Each row is a point. Before rounding, the points of a table are all equally far from one centre. They may lie mostly on one side of it. Where is the centre, to within rounding?
In the rows, zero is written as 128.

Points (6 x 2):
[[179 166]
 [153  75]
 [196 125]
 [193 143]
 [191 104]
 [180 165]]
Centre: [143 127]

Points, 14 rows:
[[131 146 156 159  42 101  92  64]
 [ 79 184 104 122  74  64  83  79]
 [111 119 102 123  89  91  99  41]
 [105 160 134 132 119  56 153 113]
 [133 168 119  90  60  73  82  57]
 [104 165 113 105  73 112 134  45]
 [ 63 231  88 121 103 100 108  97]
 [182 195 103 160 136  81 121  64]
 [103 164 129 103  80  59 127  84]
 [104 127 152 108 120  43  92 117]
 [137  74 127 158  47 103 110  98]
 [151 232 129 105  37 116  99  78]
 [ 94 200 116 149 100  89  56  54]
 [145 141  85 170  93  51  96  74]]
Centre: [144 158 102 125 108 149  81 146]

Points (21 x 14):
[[148 124 162  41 119 112 170  82 128 157  97 108 188 192]
 [192 152  68  48 127 136 165 130 105 169  69 117 195 164]
 [138 164  99  46 107 168 186 114 119 159  52 100 182 140]
 [137 149 124  30 114 122 175  85 117 167  71 137 179 162]
 [153 163  91  19 130 129 180  98 148 165  76 125 168 167]
 [160 141  83  50 170 134 166 120 111 155  51 117 212 158]
 [181 146 114  34 149 106 196 109 123 134  75  82 194 150]
 [167 141 129   7 167 143 160 111 128 181  75 127 175 169]
 [136 144 114  33  94 140 186 125 125 165  66  83 161 172]
 [135 146  95  49 116 130 183  92 139 146  81 103 221 133]
 [161 160  90  46 122 124 154  87 115 183  73 104 175 133]
 [177 128 124  64  95 141 192 120 106 151  46 137 187 138]
 [174 166 108  46 136 117 178  84  98 166  86  94 200 135]
 [150 151 128  44 132 111 156 116  84 167  58 101 184 132]
 [174 160 113  50 131 135 178 107 155 163  51  97 137 120]
 [170 148 158  75 161 117 188  88  98 171  74  90 181 102]
 [167 139 131  68  89 173 164 120 106 141  60 100 202 176]
 [143 130 131  77 121 126 166  97  97 156  50  84 146 191]
 [160 134 130  36 111  98 166 125 142 168  90 107 216 159]
 [160 110 112  17 159  99 186 148 109 134  69 107 168 139]
 [147 117  95  29 149  95 176 113 111 189  83  93 164 170]]
Centre: [148 134 122  97 152 151 175 139 124 147 133 123 157 149]
